Rows are points. The last column is the point's height on a tilted bowl or saddle (a function of degree 2), plus a little noise. Count its main directions that bend up, bend down and stay straight.
(in the rows, 128 means zero)

Points, 16 rows:
[[100 170  70 144]
 [120 154  94 123]
 [124 102 118 125]
 [203  70 104 207]
 [154  73  81 121]
 [124 106 119 127]
 [ 96 148 197 150]
 [115 100 160 151]
 [121 169 173  93]
 [140 183 147  68]
 [101 126 139 128]
 [187 132 106 189]
 [153 174 134  96]
 [138 152  88 133]
 [140 136  84 144]
 [129 136 183 156]]
Directions: 2 up, 1 down, 0 straight

Points:
[[118 170 152 146 122]
 [118  92 173  87 122]
 [162 223 118 113  59]
 [ 89  93 102 125 122]
 [140 141 105 166 106]
 [ 98  84 105 199  99]
 [122 111 131  94 126]
 [165 171 116 103  91]
 [162 189  93 160  69]
 [148 169 136  93 105]
 [190 194 141 140  53]
 [ 80 117 136 115 138]
 [ 87 133 119 176 124]
 [ 96 180 181 178 101]
 [130  70 127 121 116]
 [155 160  88 115  93]
 [102 150  77  77  85]
 [ 92 159  87 143 112]
 [146 111 146 122 122]
 [125 143 131 117 129]
 [170 103  85  96  77]]
Directions: 0 up, 4 down, 0 straight

Points, 26 rows:
[[126 108 134 136 140]
 [108 130 151 140 137]
 [ 89 106 184 140 132]
 [142 137 139 136 143]
 [171 150 158 152 146]
 [ 91 158  84  71 165]
 [117 106 119 142 138]
 [ 48  76 175 152 135]
 [218 101 169  80 228]
 [107 115 118 158 136]
 [179 160  57 144 156]
 [161 139 114 118 157]
 [138 186 140 113 167]
 [110 124 130 107 144]
 [160 154  72 140 151]
 [114 129 164  79 155]
 [ 25 128 130 170 166]
 [109 201 130 155 172]
 [167  92 155  69 191]
 [137 112 167  85 159]
 [128 143  61  90 159]
 [154 124 105 122 154]
 [145 165 132 126 154]
 [135 135 120 110 151]
 [181 149 136 122 163]
 [145 152 211 118 153]]
Directions: 2 up, 0 down, 2 straight

Points, 21 rows:
[[119 106 139 130 118]
 [193 174 108 159  97]
 [120 105 105 117 120]
 [ 87 134 139 104 107]
 [141 191 141  59  79]
 [113  83 109 105 115]
 [ 38 102 113 139  75]
 [123 165 131 104 104]
 [105 108 150 150 109]
 [172 137 110  89 110]
 [155 108 120  92 118]
 [ 58 114  98 193  68]
 [116 122 167 114 104]
 [147 151 155 140 105]
 [149 153 161 191 102]
 [ 67 108 112 146  95]
 [ 98 108 200 175  69]
 [ 78 146  94 155  87]
 [190 159 149 102  90]
 [105  97 162 105 104]
 [158 196 107 136  82]]
Directions: 0 up, 3 down, 1 straight

Points:
[[ 95 142 165  77 139 103 141]
 [114 137 175 109  95 156 160]
 [142 128 115 136 180 152 156]
 [117 103 162 195 144 157 123]
 [102 135 129 134  99 165 143]
 [128  63  96 176 199 105 195]
 [147  95 100 173 142 198 129]
 [134  81 205  45 120  97 213]
 [117  94  71 208 193 117 201]
 [106 168  94 149  73 135 142]
 [144 132 135 172 144 157 138]
 [ 79 160 168 135 133 145 169]
 [154  74 112 120  86 160 121]
 [145 111 168  59 129 156 173]
 [ 63  93  90 139 108  82 170]
 [136 128 124 192 145 173 138]
 [120 109 135 139 109 180 130]
 [118 144 149 119 133 130 142]
 [122 113 110  96 118 135 138]
 [104 169  95 114  95 151 148]
 [107 135 167 148 147 113 153]
 [102 132 118  51  81 136 149]
 [114 191 149 137  92  75 159]
 [141  96 111 110 141 134 145]
 [125 158 133 114 154 142 146]
 [101 136  71 167 154 143 169]
 [ 62 100 127 112 144 178 172]
 [129  95 107 123 121  97 138]
 [135   7 136 133 123  95 187]
 [134 147 165 171 112  81 164]
 [ 53 141 135  96 106 131 163]
 [122 155  75 163 130 169 166]
 [169 113 153 128  96 106 142]
 [119 126 105  54 143 184 181]
 [117 104 128 127 146 135 141]
 [ 65  75 101 126  76 140 151]
 [122 129 123 172 143 103 146]
 [176 122  92  78  52  68 130]]
Directions: 4 up, 1 down, 1 straight

Points:
[[169  77 153 105 176 142 162]
 [142 218  93 130 114 115 128]
 [126 117 130 133 173 188 142]
 [ 59 174 100 117  69 152 185]
 [127 154  87  87 144 141 117]
 [114  48  98 111  89 127 136]
 [113 136 152 110 180 126 154]
 [150 154  98 134 120 126 126]
 [127 125 160 163 129 128 148]
 [143  54 150 148 167 145 119]
 [120 155 120 189 195 131 197]
 [ 99 198 136 142  98 136 168]
 [129 170 128  79 172 116 148]
 [137 107  95 158 152 156 138]
 [ 96 113 154 154 165 132 123]
 [171 177 193  90  62 117 143]
 [117 160  97 131 194 197 198]
 [117 136 162  60 122 154 132]
 [119 140  72 102 118 109 116]
 [ 55 150 136 142 105 140 160]
 [ 79 119 201 127 131 115 162]
 [ 53  95 141 135  92 156 131]
 [123 160 129 102 167  96 157]
 [175  94 144 170 156 168 178]
 [ 82  97 135 119 178  66 160]
 [169  92 127 120 184  91 177]
 [174 146 126 110 124 154 127]
 [129 142 129 105 174 126 146]
 [151 127 139 147 129 112 148]
 [ 85 125 140 123 133 141 126]
 [161 205 139 131  94 128 132]
 [114 146 132 133 136 131 135]
 [ 89 142 113 125  97  97 142]
 [162 132 154 160 112 129 165]
 [155 190 194 151  81 183 214]
 [111 129  97 101 181 159 142]
 [133 102 145 144 118 120 133]
 [ 95  85 137 102 143  99 127]
 [126 203 187 111 112  79 192]
 [138 144  72 123 107 147 123]
 [178 139 121  95 141  83 133]
 [ 55 121  78 158  93 184 175]
 [ 59 133 170 143  87  96 181]
 [ 81 148  85 167 167 142 164]
 [103 127 146  61 160 120 144]
 [105 127 116 146 108  33 188]
 [142  89 139  47 197 128 166]
 [ 79 175 162  84 148 176 176]]
Directions: 5 up, 1 down, 0 straight
